Rows are points. Each copy is the shape, with its points in the same order, stretched, turned, moved and blurred by noise. Some copies are also mirrored. Which?
(in the rows, 100 means zero)

Shape:
133	111
93	72
54	118
84	30
119	157
Copy 1, 5 rows:
73	114
104	77
136	110
107	45
86	148
Copy 1 is: mirrored
Copy 2 (5 x 2):
80	111
117	90
98	52
152	92
57	87
Copy 2 is: only turned

Shape:
85	122	112	89
168	69	54	77
70	82	120	161
102	113	113	111
78	100	157	127
99	111	139	81
81	107	105	129
136	78	64	31
126	133	118	74
Copy 1, 9 rows:
80	84	113	90
117	71	5	115
136	130	165	115
92	102	96	95
77	117	163	125
52	87	108	110
118	112	134	86
96	33	29	104
44	84	63	100
Copy 1 is: mirrored
Copy 2:
72	98	91	117
72	113	56	36
114	103	146	110
82	114	95	106
67	111	146	109
38	99	108	99
100	106	111	119
51	73	71	45
47	118	74	95
Copy 2 is: only turned
Copy 3:
113	82	76	74
78	15	140	109
81	136	109	120
115	93	85	106
142	122	102	100
148	78	93	78
89	114	85	109
96	9	117	47
143	57	77	94
Copy 3 is: only turned
Copy 4, 9 rows:
73	120	88	98
177	57	68	75
106	135	154	138
96	114	94	117
66	116	130	137
68	96	89	104
97	131	116	117
130	61	62	35
83	95	53	108
Copy 4 is: mirrored

Shape:
94	104	78	102	84	141
98	107	176	111	81	91
99	57	105	95	127	146
145	75	76	117	38	135
89	108	88	90	103	127
75	113	74	80	67	116
92	113	147	87	115	81
107	115	104	72	83	124
82	104	150	71	128	37
125	116	108	75	48	139
125	110	89	113	125	121
Copy 1 (11 x 6):
104	47	79	86	101	81
118	158	132	63	92	79
92	82	57	74	31	55
132	40	98	109	126	5
86	68	80	80	91	98
90	36	111	96	110	102
82	151	113	71	82	107
85	72	91	64	114	80
56	177	135	94	63	125
105	54	101	60	141	48
93	105	56	84	100	82
Copy 1 is: mirrored
Copy 2:
120	128	64	73	91	63
85	45	91	129	41	82
119	80	102	18	103	78
175	131	52	98	59	130
103	115	74	75	102	56
108	122	32	98	114	70
85	62	110	118	92	70
136	96	66	104	95	56
60	47	117	135	125	94
166	95	39	127	64	59
121	129	131	73	80	71
Copy 2 is: only turned
Copy 3:
95	111	86	68	112	102
97	160	107	129	91	150
111	107	135	75	116	97
81	173	88	51	111	80
109	100	86	84	113	110
120	106	60	76	107	114
113	114	99	138	105	122
113	122	84	104	121	115
117	103	81	169	91	110
107	151	72	84	134	127
71	105	109	97	117	94
Copy 3 is: mirrored
Copy 4, 11 rows:
92	127	88	107	109	129
155	64	73	96	50	56
124	134	95	157	131	73
92	134	32	59	142	128
91	116	110	122	111	120
70	138	114	83	104	125
125	71	111	112	79	61
82	103	94	99	98	101
143	77	136	105	90	35
75	95	56	74	97	112
97	80	104	125	121	125
Copy 4 is: only turned

Shape, 15 rows:
83	99	147	113	97	115	104	76	111
103	99	117	140	86	74	99	86	106
97	101	90	102	82	109	86	79	53
87	94	110	84	101	125	87	121	117
101	59	92	80	96	114	115	110	43
86	94	87	74	118	123	104	90	124
81	109	97	124	79	52	86	118	82
96	110	108	91	97	112	195	104	62
146	100	160	82	116	113	99	124	127
105	37	86	120	112	95	101	108	118
120	96	89	86	103	78	84	122	23
98	31	87	91	105	111	147	88	85
91	89	92	74	111	84	86	97	98
84	87	104	108	128	114	117	112	77
111	64	128	83	113	104	128	107	87
Copy 1:
98	100	121	114	87	71	95	92	73
120	80	105	102	62	73	93	78	105
125	133	58	77	117	78	105	63	68
112	129	107	111	115	98	92	109	106
96	150	67	92	123	95	134	57	83
68	94	96	104	125	99	99	103	96
146	94	61	106	84	111	98	85	107
38	102	151	138	137	154	111	43	27
97	161	184	76	75	96	90	138	109
92	79	84	112	77	63	122	75	157
152	159	63	46	111	104	136	82	84
47	103	85	116	110	87	134	44	102
102	107	71	80	99	103	113	112	108
97	88	110	109	117	90	128	85	86
80	133	123	102	94	100	126	86	92
Copy 1 is: mirrored
Copy 2 (15 x 9):
113	87	136	102	115	98	102	111	80
139	84	97	86	105	75	116	102	65
124	98	89	85	80	99	100	64	112
84	86	90	133	94	116	106	120	109
73	99	102	106	51	104	109	60	104
68	103	87	118	114	105	93	108	110
143	73	68	81	72	92	95	111	74
49	80	127	43	87	128	120	55	48
73	51	125	122	96	84	136	116	103
84	115	82	136	89	69	123	106	79
107	76	76	75	33	87	110	69	123
53	116	111	116	83	85	111	65	69
93	86	80	111	86	86	83	107	108
76	105	106	88	77	105	117	108	94
64	82	127	108	77	88	114	90	82
Copy 2 is: mirrored
Copy 3 (15 x 9):
85	67	65	93	121	76	58	97	81
104	62	98	86	90	65	103	126	74
58	120	106	103	131	69	122	95	84
81	88	81	111	100	130	87	105	106
63	112	69	100	144	112	145	93	134
97	93	92	120	91	100	84	67	127
86	63	98	117	89	89	149	132	72
153	126	49	135	163	101	109	96	152
111	83	87	65	123	163	83	94	82
95	56	78	77	60	91	121	118	132
63	125	99	97	136	125	190	88	75
98	77	64	93	117	80	118	91	176
77	72	103	112	98	100	131	69	106
99	102	41	105	101	102	116	89	105
96	77	61	88	132	120	114	84	128
Copy 3 is: mirrored
Copy 4, 15 rows:
111	100	99	115	105	64	109	111	86
110	86	109	100	134	96	103	105	94
121	116	77	73	108	92	105	71	116
86	81	112	106	79	77	103	95	93
97	101	68	103	105	96	92	53	125
81	97	92	106	79	101	107	106	91
122	58	100	87	125	105	109	74	99
122	107	80	133	106	123	61	65	82
101	79	107	128	86	72	77	135	125
51	83	111	120	126	108	107	95	101
136	87	67	81	105	106	101	58	155
64	104	71	126	122	112	89	73	97
100	77	71	95	95	103	115	94	114
104	98	99	125	95	98	112	78	106
95	89	79	128	107	89	87	92	116
Copy 4 is: only turned

Shape (15 x 11):
98	119	99	79	108	109	95	93	107	83	81
92	96	110	86	110	104	100	100	128	89	101
122	122	102	87	53	96	80	92	133	110	98
127	121	84	104	79	111	118	96	136	104	103
88	121	85	88	108	119	81	126	95	116	94
120	114	103	80	87	99	124	108	100	90	74
124	21	85	147	89	102	77	104	103	118	84
122	105	99	82	108	136	90	87	97	113	88
105	124	81	79	108	101	172	85	98	93	93
122	88	109	93	102	116	82	110	88	104	114
98	109	108	74	109	100	87	91	110	119	88
59	95	110	188	98	96	106	99	91	112	104
124	117	79	86	111	105	79	97	93	91	90
90	125	77	93	62	95	86	88	96	100	115
84	97	95	82	68	122	97	92	106	81	92
Copy 1 (15 x 11):
84	90	86	111	115	85	100	129	92	83	112
122	108	98	114	137	106	87	123	90	93	114
65	106	63	177	115	112	104	116	92	145	90
90	139	79	151	91	96	104	147	104	127	102
91	53	71	85	79	96	75	115	124	105	104
68	121	79	128	121	101	90	118	137	77	117
155	152	86	137	48	130	114	5	94	91	104
94	91	60	102	86	113	115	123	93	94	129
78	122	132	111	110	97	84	168	134	68	135
110	103	77	89	106	118	111	82	117	113	128
91	64	87	122	105	125	108	132	107	94	112
97	143	140	64	72	123	75	74	71	85	20
84	87	75	102	98	79	131	107	107	103	126
52	75	108	120	95	94	88	103	77	142	108
78	104	89	114	111	94	68	99	67	106	125
Copy 1 is: only turned
Copy 2:
108	111	105	115	94	73	105	75	105	106	94
109	107	90	98	105	89	97	105	103	104	113
81	81	144	86	97	61	128	67	114	92	117
102	71	132	97	87	112	112	74	114	99	118
102	70	117	129	121	80	97	88	111	106	73
103	118	115	97	83	97	111	75	127	91	79
80	72	125	47	102	164	68	167	58	123	97
82	77	115	114	93	101	92	94	109	143	86
127	113	102	126	53	116	98	87	139	78	93
77	88	105	109	108	113	111	125	101	128	83
94	106	117	112	108	71	90	99	118	108	104
172	55	138	79	109	101	111	142	99	113	97
86	106	124	131	97	96	107	86	89	111	86
97	69	134	119	78	54	136	83	105	77	91
100	73	98	92	71	64	115	81	101	100	84
Copy 2 is: only turned
Copy 3 (15 x 11):
126	107	100	101	104	99	115	103	91	91	85
102	95	114	100	103	114	113	96	92	106	79
108	75	88	126	105	76	118	117	55	113	110
85	62	83	119	95	86	125	119	70	97	83
105	113	98	130	110	102	140	112	117	108	110
112	92	112	102	106	82	101	128	105	94	84
74	105	104	123	59	66	77	74	124	139	91
118	88	75	116	119	89	108	96	109	107	88
95	98	108	110	117	106	98	123	105	57	74
116	85	95	107	106	107	101	108	123	121	105
115	108	110	119	123	90	114	86	100	106	101
34	126	79	83	104	99	132	83	108	100	120
138	92	94	115	85	90	114	106	99	93	107
108	113	81	133	108	108	113	128	72	94	123
107	118	83	119	110	112	98	119	79	111	80
Copy 3 is: mirrored
